Rows are points. Any point is a mix of the corners, with weights that add up to 1. It lies inside the corners' shape when no weight is negative. Say inside or outside, and name the corners with a negative weight.
In the rows, zero is written as 128.

Corners:
(1): [121 159]
(2): [ 92 164]
(3): [122  81]
Points:
[127  89] -> outside (2)
[ 81 204] -> outside (3)
[111  87] -> outside (1)
[ 97 135] -> outside (1)
[120 156] -> inside
[120 128] -> inside
[121 112] -> inside
[121  88] -> inside

Corners:
(1): [105 176 164 119 124 105]
(2): [120 120 117 173 180  91]
(3): [124 180 117  75 125 217]
(4): [ 86 191 132 199 146 111]
(5): [142 128  66 140  55 105]
(6): [220 108 128 121  96 140]
(7): [154  79 178 147 123 122]
Points:
[105 159 127 146 135 130] -> outside (6)
[161 118 122 155  99  95] -> outside (3)
[159  87 128 156 110  81] -> outside (3, 4)
[119 193 131 118 141 158] -> outside (5, 7)
[153 113 139 130 119 124] -> outside (4)
[115 165 149 135 124 113] -> inside
[170  78 164 150 119 104] -> outside (3, 4)
[124 144 133 142 140 111] -> inside
[123 165 140 120 122 138] -> inside

Corners:
(1): [132 160 112  80 126 110 146 177 142 118 144]
(2): [194  91 208  69 115 138 198  96 105 192 104]
(3): [121 105 103  98  89 143 123  86  83 185 119]
(4): [122  98 105  72 145 148  64 147 117 185 102]
(5): [110 177 158 218 174 119 143 132 137 135 152]
(6): [124  90 147 134 123  93 107 151 126  51 185]
(7): [138 165 154 166 162 103 147  81 174  89 108]
(8): [ 71 142 150 173 169  85 184 105 176 113 133]
(9): [147  78  71 112 122  99 127 133  74 117  98]
(10): [147  95  76  98  85 178  98 166 144 161  77]
(11): [129 109 189 102  88 117 141 119  80 145  84]
(12): [ 86 177 150 178 211 190 166 106 142  83 125]
Points:
[131 120 139 107 111 129 134 136 118 139 105] -> inside
[126 131 133 134 132 121 137 102 129 130 119] -> inside
[131 117 132 118 117 114 129 125 119 151 122] -> outside (12)
[122 133 128 120 141 135 133 140 132 116 130] -> inside
[109 144 139 198 139 113 146  75 139  92 118] -> outside (1, 2, 4)
[125 123 115 126 139 129 126 137 142 129 126] -> outside (11)

Corners:
(1): [ 97  53 196 157  59 105 174 121  97 122  70  77 141 151 218 182 101 146]
(2): [118  52 140 165 102 145 153 105 178 153 110 121 194 174 164 151  99 163]
(3): [159  69  87  96 140  97 100 128 116 110 119 191 130 197 114 102 165 125]
(4): [143 116  71 128 103 132 100 164 141 131 188 117 122 221 168 107 171  76]
(5): [120 161  91 131 139 173 142 183 139 109 109 206 134 115 131 104 105 158]
(6): [140  83 199 176  90 161 116 116 108  88 128  95 173 130 115 200  89 141]
(7): [124  77  43 161 146 161  99 148 134 167 123 131  73 153 133  75 103  59]
(8): [100 150 115 168 118 124 150 120 131 144  71 129  91 155  90 144 174 149]
(9): [157 143 177 179 116 102 114 120 145 102  90 180 154 117 147  89 150 107]
(10): [145 117 113 136 123  55 124 189 152 176  90 130 128 122 103 159  78 145]
(11): [104  77 167 126  39 140 115 100 158  97  70  92 159 148 128 129  81 127]
(12): [ 99  68 162 157  53 142  82 127 130 152  97 115 157 118 185 194 146 156]
(13): [138  90 213 136  95 138 110 130 192 137  68 159 101 122 160 178  98 136]
(14): [131 114  98 136  89 124 166  94 156 154 107 179 141  95 110 165 115 109]
(15): [141 122  96 136 134 130  49  90  98 156 122 177 124 233 144 125  96  86]
(16): [118 113 100  78 174 138  99 116 131 192 151 122 113 129 138  88 137  91]
(17): [163 130  32 114 150 152  98  90 155  76 137 108 103 164 166  96 129 136]
(18): [ 68 109  84 158 149 106  79 111 155 111 191 171 104 171 120  96 123 118]
(19): [162  98  94 150  90 133  93 106 114 179 190 136  97 183 157  54 139 154]
Points:
[129 115 111 139 122 133 115 122 153 125 107 151 130 135 129 129 120 113] -> outside (1, 19)
[118  86 146 176  91 112 151 151 137 136 103 145 131 130 148 150 124 141] -> outside (11, 15, 16, 17)
[112  96 109 139 113 135 113 124 142 133 119 134 125 151 134 145 114 124] -> outside (9, 19)
[134 122  89 146 122 126 118 116 128 135 142 136 125 169 133  92 115 118] -> outside (3, 12, 13)
[135  95 134 131 105 125 105 117 138 126 123 147 149 159 152 136 106 126] -> outside (7, 8)
[124 124 111 157  98 131 137 100 128  95 123 139 139 182 129 110 136 137] -> outside (7, 10, 12, 13, 16)
[124 106 101 136 116 128 114 125 140 141 121 146 116 157 149 111 128 126] -> outside (6)
[128  98 120 147 127 125 126 116 146 133 113 146 134 150 131 120 104 131] -> outside (4, 12)
[144  80  76 126 107 114  82  93 117 167 135 123 136 196 164  91 125  88] -> outside (5, 6, 8, 13, 18)

Corners:
(1): [ 98 159 102 166 138  78  95 163 152 150  86 168  95 160  69 121 135 155
 124 126]
(2): [126 128  83  88 153  81 104 173 142 117 142 122 139 195  74 115 164  71
  98 132]
(3): [154 129 174  93 194 155 152 144 112 139 156 182 135 112 157 143 164 158
 167 187]
(4): [122 129 137 117 123 115  74 137 152  82 100  99 127 148  86 165 165 124
  66 122]
(5): [123 138 127 105 154 104  94 139 161  90 146 133 115 153  98 114  69 113
  58 142]
(6): [116 124 171 121 158 208 138 126 126 177 150 129 195 144 147 127 130 197
 115 165]
(7): [133 120 193 145 107 222 145  76 111  76 157 202 190 111 129 145 113  96
 166 131]
(8): [119  99 207 151 141 161 200 141 131 169 158 175 137 112 166 120 153 145
 145 138]
(9): [100 162  99  78  81  90  64 142 123 123 124 156 132 110 122 117 130  68
  84 151]
(10): [ 98 144 125 106 197 121  96 134 129 161 128  75  91 139  44 104 131 145
 118  92]
(11): [165 123 198 136 116 140 138 109 151 140 195 151 194  87 158 170 139 113
 188 165]
(12): [120 115 117 119 105  93 102 123  83  79 108 149 157 134 131 156  81  92
 117 128]
(13): [103 106  73  72 148 144 121 157 202 138 147 115 113 146 105 166 132 127
 108 129]
(14): [160 201 210 112 116 165 185 104 115 139 136 113  65 136 111 148 163 135
 155 100]
(15): [154 105 186 114 112 149 100  88 112 154 167 188 138 150 168 150 124 118
 149 107]
(16): [145 112 185  82 118 188 137 140 154 167  71  74  86 146 104  84 147 152
 155 113]
(17): [142  93  84 121  88  82 137 137 125  54 197 156 141 138  79 135 125 124
 104 145]
(18): [160 153 142 148 138 160 168  86 119 136 101 102  78 110 145  80 159 119
 132  75]
(19): [ 69 126 138 140 121  76 143  55 138  82 119 151 129 163 116 146 126  96
 115 163]
(20): [157 147 190  76 136 170 210  61 150 173  87 116 107 110  93 112 172 175
 132  49]
(21): [184 104 142 144  82 140 123  96 104 130 125 168 158 134  99 170 111  60
 118 193]
Points:
[141 120 151 136 128 137 144 122 131 117 153 157 140 145 129 140 123 127
 138 152] -> outside (4, 9, 10, 20)
[142 133 137 108 142 147 119 133 145 141 124 122 123 141 101 141 138 129
 126 122] -> outside (8, 9, 17, 19)
[131 118 162 100 128 141 155 111 127 113 185 179 173 125 154 148 132 112
 136 152] -> outside (1, 4, 10, 16, 18, 21)
[128 128 154 118 133 138 137 125 130 134 138 141 125 129 117 128 140 127
 126 129] -> inside
[146 119 173 136 120 160 170 101 148 138 158 168 138 119 138 140 134 147
 154 146] -> outside (2, 4, 9, 10, 12)

Corners:
(1): [139 131  77 146  90  79 188 166 100 126 151  84  91  78  86 139 164 181
  77 101]
(2): [173 146 193 146 101  98 113 107 167  75 154 144 154  71 123 113  98 163
 114  74]
(3): [128 138 116 135 155 147 134  85 105 110 102  94 105 111 194 140 139  94
 178 175]
(4): [116 161 163  93 175  95 176 111 105  97 185 135 100 184 154 103 117 130
 161  76]
(5): [150 193 155  58 119 153 132  98 153 127 160 150 174  77 125  96 159 129
  76  88]
(6): [144 150 158 141  76  80 159 131 178 156 121 106 143 178 116 123  77 172
 146  97]
(7): [155 121 161 160  83 187 179 138 178  95 101 138 114  69 117 182  96 105
 121 171]
(8): [122 103 102  58  51  97 109  84 107 121 138 142 195 121 197 157 105 178
  79 171]
(9): [109 132  89  76  97 111  95  99 126 149 173  78 144  73  99  99 164  71
 126 165]
(10): [126 183  78 126 162  98 107 114 177 138 182 136 101 107 112 131 119 155
 168 147]
(11): [167 177 160  59  71 136  98 132  97 109 112  61 189 114 111 168  95  78
 138  79]
(12): [150 214 201 104 178  70 146 126 180 132 184 132 150 187 176 128 197 115
 181  99]
(13): [140 133 140 117 131 154 137 133 115  74 167 133 178 180 176 120 159 138
 136  65]
(14): [163 203 158 130  83 109 149 162 102 112 129  80 157 181  84  95 124  93
  69 174]
(15): [101  92 100 134 148 128  94 106 150  86 116  81 112  95  92 164  78 171
 129 149]
(16): [ 77 129  99 122 140 124 132 128  75 153 141 182  83  71  97  84 170 158
 134 102]
(17): [ 67 102  97 136  33 173  88 127 186  62  86 174  58  34 124 165 132  85
 102 106]
(18): [143 102 106  64 104 100 177 114 163 132  91 131 158 121 104  83  65 125
 179 172]
(19): [172  85 184 105  49 197  73 141 138  63  85 115 128  92 135 103 157 170
 118 102]
(20): [ 54 116  70 143 146  75 149 168 145 143 154 107  95 148 163 121  86 176
 109 178]
(21): [156 114 112 105 150  74 126 116 161 168 163 130 144 196 175  89 164 150
 112 147]
Points:
[143 154 133 102 123 104 131 123 131 119 151 103 154 151 140 111 129 137
 123 126] -> outside (7, 16, 17)
[112 136 114  92 105 121 115 123 126 120 136 119 134 132 120 115 116 133
 121 121] -> outside (1, 2, 3, 7, 12)
[121 153 107 118 118  98 121 133 150 140 136 107 119 107 112 116 122 142
 126 141] -> outside (4, 7, 8, 13)
[140 141 132 100 102 119 123 127 131 119 133 108 145 124 134 131 123 129
 122 121] -> inside
[130 131 128 115 109 125 142 121 148 119 132 132 128 108 126 118 123 137
 129 137] -> outside (11)
[129 138 133 119 115 111 136 125 143 117 130 133 120 110 126 123 119 149
 131 123] -> outside (9, 13)
[131 138 128 107 105 130 131 123 139 101 142 126 138 121 148 129 135 120
 124 125] -> outside (6, 15, 16)
[137 130 129 125 100 118 128 132 142 112 129 114 129 117 128 131 126 141
 127 133] -> outside (4, 5)
[129 138 136 117 111 119 120 119 149 115 129 121 121 116 129 127 113 133
 141 137] -> outside (1, 5, 13)

Corners:
(1): [108 109 143 157 135 169 127 167 129 140  67 140 122  84 120 174  84 121
  87 165]
(2): [ 93  68  84 118 111  88 115  96  96 140 134 180 213 136 189 133 148 178
 102 122]
(3): [ 96 104 179 158 155  91 128  90 165 131 140 152 170 136 112 207 132 137
 163  71]
(4): [108 156 162 185 172 182 161 159 112 147 121  97 139  72 160 150 179 106
 128  77]
(5): [158 170 121 127 115 140  89 129 157  71  85 169  94 118 151  68 175 124
 117 177]
(6): [177 133 128 190 178 123 114 127 161 116 128 164 143 124  83 108 154 154
 151 122]
(7): [187 171 105  98 165 117  89 107 146 171  59 129 144 128 168 122 195 191
 130  77]
(8): [181 137 149 150 127 160 155 103 162  89 153 139 177 107 196 107  81 158
 118  98]
(9): [142  74 163  94 113 104 160 168 113 142 147 121 101 144 185 148  80 112
 103 110]
(10): [ 90  56 128 106 112 134 128 100 163 144 103 150 105 108 100 139 108  97
 158  99]
(11): [128 113 144  76 161  97 108 158  95 178  70 109 120 159 151  91 178 101
 142 140]
(12): [142 131  80  80 101  83  99 163 135 126 155 105 192 193  75  93 180 135
 143 113]
(13): [ 88 131 163  76 164 148 124 104 112 144 209  67  98 138  84 122 167  74
 164 122]
(14): [134  97 164 182 160 145 132 116 162 116 159 116  96 110 143 128  83  80
 100 119]
(15): [100 162 128 155 113 172  91 123  75 166 175 132 134 137 142 119 190 108
 152 157]
(16): [ 98 149  93 105 126  79 180 108 159 164  41 119 139  84 188 168 190 126
 161 184]
(17): [129  80 156  63  99  77 158 164 171 159 169  95  95 180  87  88  71 139
  87 112]
(18): [130 147  75 123 116 124 170 172  88 108  62  88 127 179  78 119 184 160
 166  87]
(19): [156 131 174 152 125  80 122 145  58 109 109 160 187 102 185 171 108 105
  70 117]
(20): [177 124 121  94 144 117 110 119 164 129  73 190 134 190  94 125 157  77
  98  67]
(21): [ 63  44 192 151  95 163 115  78  94 154 130 154 173  81 122 185 170 103
 107 137]
Points:
[127 116 128 118 132 126 125 127 135 136 117 135 134 133 139 123 145 128
 126 122] -> outside (19)
[127 131 139 130 142 140 125 127 135 137 114 124 133 124 124 133 164 113
 141 114] -> outside (2, 17, 19)
[133 116 143 122 129 125 120 131 125 135 133 137 142 140 126 127 134 127
 123 108] -> outside (14, 16)
[130 129 121 122 123 123 125 137 122 133 126 123 147 145 124 124 155 130
 135 116] -> inside
[124 102 130 136 133 122 114 130 135 139 114 147 141 142 114 131 150 133
 129 109] -> outside (8, 13, 16, 19)
[120 120 132 137 137 130 126 127 112 147 125 124 151 120 148 141 152 133
 136 118] -> outside (5, 17, 20)

Corners:
(1): [ 57 135  68 169 116 167 168 109 104 103 132 175 148 122 166 152 155 143
 161  74]
(2): [ 94  98 143 114  94 162 194 113 123 174 128 106  95 145 137 104  72 150
 139 127]
(3): [170 161 155 137 152 139 116 117  82 142 170 109 124 134 153 140 103  99
 121  73]
(4): [141 161 198  99 108 139  93 101 143  61  85 153 144 147 148 140  23 115
  98 141]
(5): [160 142 163  92 193 174 128  86 103 112 151 114 104 131 176 122  76 161
 121 178]
(6): [136 131 136  89  98  85 166  87 112 109 132 116 149 133 127 126 171 173
 157 149]
(7): [129  66  59 187 214 168 146 104  15 176 162 142 124 183  90 127  66 123
 164 102]
(8): [ 78  69 121 149 120 169 185 182 128 176 150 161 125  83 108 154 131 131
  97 128]
(9): [151 192 142 209  56  43 110 102 117  87 123 206  86 111 105 158 150  76
  89 120]
(10): [ 59 116 117 118 143 157  87 116 122 162 133 103  87 134 116 118 175 108
 123 115]
(11): [129  99 171  79  87 145 140 110 168 117 157 111 129 130 107 112 137 118
 193 155]
(12): [171 117 152 117 149 149 103 118 139 146  71 110 114 169  65 130 103 179
 145  86]
(13): [104  64 108 210 126 116  76 173 105 113 106 149 110 133 206 135 145 169
 114 113]
(14): [154  73  69  96  71 186 123 111 121 135  82 144 150 135 115 132 124  68
 135 127]
(15): [116 143 160 142 159 162 201 120 139 157 118  43 148 128 119 190  83 162
 129 166]
(16): [111 128 196 126  87 180 139 136 135 134 103 115 136 147 139  82 181 183
 105 118]
(17): [143 177 147 149 125 101 147  44 154 131 180 179 104 167 138  91  90 163
 103 149]
(18): [ 88 101 178 121 151 153 121 221 126  89  94 108  91 145 148 107 132  92
  78 136]
(19): [ 84 160 152 112 148 113 111 147 132 140  84 138 125 125 139 126 191 110
 150 117]
(20): [164 123 124 123 114 128  54 127 107  80 107 119 170 135 120  85  57 165
 131 151]
(21): [110 103 136 150 144  67 132 115 113 120  80  77  73 114 150 121 149  95
 140  85]
Points:
[147 136 150 140 116 118 113 101 120 102 111 134 117 150 131 118  87 140
 106 144] -> outside (1, 3, 8, 11, 19)
[125 122 140 134 125 135 119 126 115 121 125 135 117 137 137 117 120 129
 123 120] -> outside (15)
[121 118 146 132 129 132 135 121 123 135 120 125 108 136 132 127 123 131
 126 125] -> outside (1, 20)
[ 99 129 143 119  97 134 121 145 142 140 113 137 106 125 117 104 169  92
 132 101] -> outside (4, 5, 6, 7, 13, 15)
[114 116 135 137 124 137 134 131 123 134 116 123 125 135 122 131 128 135
 128 121] -> outside (5)

Corners:
(1): [ 57 124 102 107  99 138 117 136 170  60 139  97  82  85 113 136 166 146
 103  97]
(2): [150 125 106  90 110 203 119  67 122 114  92 177 137 101 156 162  98 124
 125 162]
(3): [134 157 123 155 164  64 165 198 129 172 161  60 189 144  80 173 120 154
 133 181]
(4): [107 104 102 153 136 174 134  87 161 106 101 191  69 139 133 122 109 101
 102 152]
(5): [166 139 162 169 201  96 136 131  76 192 170  91 196 127  45 161 153 167
 146 208]
(6): [158 116 176 139 171  91 165 100  82 121  95  93 175 199 110 158 113 133
 193 191]
(7): [151 109 146 157 196  32 138 131  41 207 130  73 232 152 114 192 174 159
 156 162]
(8): [196 174 127 140 132 186  80  42 151 157  80 175 184 120 142 108 139 172
 116 107]
(9): [ 79 148 132 169 102 135 129 170 119 109 141 111 107  95 148 131 150 143
 128  92]
(10): [188  90 126 128 116 116 115  81  92 135 111 120 165 126 114 159 110 131
 133  91]
(11): [165 152 153 131 169 126 126  90 118 155  97 141 152 126 128 107  43 175
 109 116]
(12): [137 110  83 124 176 159 113 106 105  66  93 154 125  94 111  88  79 139
 135  96]
(13): [103 186 103  92  62 160 116 199 139 117  95  77  85 107 111  85 176 117
  56  71]
(14): [106 113  75 114  76 146  88 136 104  87 180 115 119  98 137 103 181 143
 122 148]
(15): [ 91 135  85 131 113 190 174 143 141  89 142 105  72 106 147 112 186 158
 144  88]
(16): [151 142 136 150 172  90 149 146  63  94 131  95 141 184 104 181 141 155
 122 172]
(17): [172 117 146 124 118 135  85 140 140 152  68 129 130  86 146 113  86 162
 108 114]
(18): [197 122 126 108 130 101 118  87  69 138  69 187 148 151 129 159  90 141
 153 122]
(19): [194 109 162  70 151 185 129 120 160 119  98 164 171 101 131 110 136  98
 133 107]
(20): [197 163 152 131 177  76 112 119  89 138 118  71 162 140 119 147 137 138
 161 185]
(21): [154 122 158 129  73 136 168 128 168  80  97 144 110  75 116  90 141 115
  89 135]
Points:
[144 151 141 140 139 125 142 127 128 120 123 111 129 134 108 135 143 140
 128 132] -> outside (2, 7, 12, 14, 17)
[151 138 137 135 152 116 133 120 115 142 114 117 155 130 117 134 105 153
 126 137] -> inside
[136 129 123 126 126 131 122 125 117 114 121 122 134 115 125 134 135 140
 128 126] -> inside
[167 122 113 119 133 175 118  95 133 116 124 151 139 100 130 125 109 144
 121 153] -> outside (1, 6, 7, 9, 13, 18)
[128 134 110 135 122 136 122 128 119 120 125 120 122 112 121 128 139 146
 115 127] -> outside (6, 19)
[151 132 136 138 142 128 120 115 120 123 117 133 145 117 118 135 110 144
 130 140] -> outside (7, 13, 15)
[156 130 132 127 135 117 127 123 105 127 116 109 155 123 115 142 142 141
 136 134] -> outside (4, 11)

Corners:
(1): [145 137 166  86 108 106 156 110 136  93  75  60 171 211   7 154 105 126
  82  82]
(2): [111  61 123 122 133  89 136 136 103 138 108 144 129 115 135 119 122  92
 113 138]
(3): [126 149 153 146 144 154 165 134 138 155 158 144 117 108 112 111 238 143
  61 118]
(4): [109 135 129 139 140 121 174 146 128 149 104 141 117 126 136 132 120 106
 149 137]
(5): [122 152  46 155 129 150 131 160 127 140 147 147 108 107 147 125 124 135
 107 139]
(6): [101  84 108 143  59 131 156 110 101 148  90 142 133 158 144 128 108 145
 157 146]
(7): [ 91 155 106 135 109  90 114  93 115 138 117 145 171 124 138 146 121 136
 153 149]
(8): [132 149 128 141 139 143 130 130 111 122 105  85 116 129 107 128 131 128
 124 136]
(9): [127 129 126 132 126 139 141 139 115 101 136 148 131 129 153 128 180 135
 141 158]
(10): [148 124 143 137 131 118 132 124 124  59 116 133 137  99  88 102 162 138
 111 137]
(11): [102  55 102 150  92 120 151  77 122 132 145 154 118 121 148 149 123 123
 132 158]
(12): [138 145 128 133 115 133 129 153 176 117 121 109 144 165 150 106 114 118
 141 142]
(13): [166 135 107 149 136 137 143 146 111 143 104 133 116 152 129 143 114 183
 139 172]
(14): [118 127 126 125 112 144 163 156 113 146 143 117 130 107 161 126 121 142
 146 153]
(15): [117 115 116 149 103  95 114 143 115 145 128 140 107 124 148 151 124 118
 149 147]
(16): [124 153 117 121 137 116 112 123 123 135 144 144 122 121 153 105 117 152
 153 128]
(17): [205 160 123 101 148 148 116 146 136 136 104 120 130 101 110 118 142 121
 130 134]
(18): [130 105 101 155 147 159 115 147 122 142 142 139 124  91 142 151 156 153
 162 144]
(19): [146 150  42 123 130  89 122 111 148 119 111  89 118  76 146 150 105 131
 156 128]
(20): [136 153 125 127 151 149 112 137 153  97 111 116 119 100 131 146 109 129
  79 142]
(21): [185 146 113 147 142 153 118 155 123 129 101 107 156 169 153 143  98 124
 145 125]
Points:
[126 128 114 129 131 128 134 134 136 124 121 123 120 110 125 129 127 121
 112 131] -> outside (7, 9, 13, 21)
[135 128 110 129 130 127 133 110 120 126 113 121 130 121  93 134 137 149
 104 131] -> outside (4, 9, 12, 14, 15, 21)
[122 125 114 139 130 139 143 143 126 140 133 135 122 121 128 136 146 130
 116 144] -> outside (6, 10, 16, 19, 21)
[132 137 113 134 129 128 134 132 127 134 123 130 128 118 130 129 138 132
 127 137] -> inside

Corners:
(1): [173 112 119 157  53 109 128 113 155 207 129 136 101 142  91 136  65 124
 132  91]
(2): [146 109 143 124 125 137  78 132 163 149 179 137  87 158 112 165  97 134
 140  68]
(3): [123 156 115 127 200 134 164  90 108 115 166 158  88 167 136  90 172  97
 139 109]
(4): [152 103 136  97 123 110 132  85 162 144 186 133 135 165 112 154  87  64
 209  66]
(5): [ 80 128 111 135 116 140 134 132 196 145 132 116 132  70  73 158  80 142
 120 158]
(6): [159 150 105  53 115 102 102  97 165 149 117 109 121 128 100 152 138  75
 142  83]
(7): [212 145 139  98 134 159 113 103 160 122 182 106  71 199 104 125 116  94
 185 120]
(8): [112  73 108 179 113 125 147 111 168 107  60 155 133  33  90 150 102 158
 111 118]
(9): [145 115  94 128 189 157 156 174  68  96  70 144 128 122 104 146 134 168
 107 119]
(10): [ 83  85  91 164  96  88 153  91 159 101  90 128 130  87 151 118 121 135
 132 151]
(11): [ 94  95 113 141  29 161 111  92 131 147 132 148 126 106  90 110 109 130
 115 142]
(12): [208 136 114 146 182 146  90 134 121 100 165 147 152 167 155 150 168 128
 150 120]
(13): [ 84  96  98 202  92 158 145 136 155 144  66 155 101  80 122  93 111  97
 116 127]
(14): [199  96 148  73 133 129 126 152 148 138 170 155 100 155 155 142 160 110
 206 163]
(15): [129 204 163 176 157 120 133 164  64  99 112 163 131 102 179  76 188 165
 153 171]
(16): [ 83  80 131 161 146 129 127 114 109 121 108 100 158  86 115  78 174 164
  98 154]
(17): [ 67 170 179 134 179 167 115 112  98 126  80 181 153 153 183  88 175 157
 119 163]
(18): [177 113 115  97 161 135 101  80 143 167 196 104 103 119 133 160  94 108
 178  93]
(19): [144 110 169 153 116 175 163 121 116 130 112 158 151  79 178  92 140 150
  70 112]
(20): [123  91  82 139  98  99 134 140 156 116  71 162 138  87  88  73  71 120
  92 134]
(21): [142 138 142 131 189 114 126 150  78  64 129 144 116 185 119 123 167  87
 115 198]
Points:
[140  86 107 129 132 133 126 113 133 113 119 128 119 114 119 117 138 119
 122 129] -> outside (1, 4, 5, 15, 17)
[138 118 121 135 131 138 127 119 131 130 126 137 116 119 122 121 127 128
 129 129] -> outside (4)
[128 103 118 131 117 132 129 123 147 133 114 140 111 113 114 118 115 125
 123 130] -> outside (4, 12, 15)
[133 126 126 139 134 133 134 126 114 112 106 153 119 125 115 126 122 140
 115 110] -> outside (5, 12, 13, 14, 16, 18)
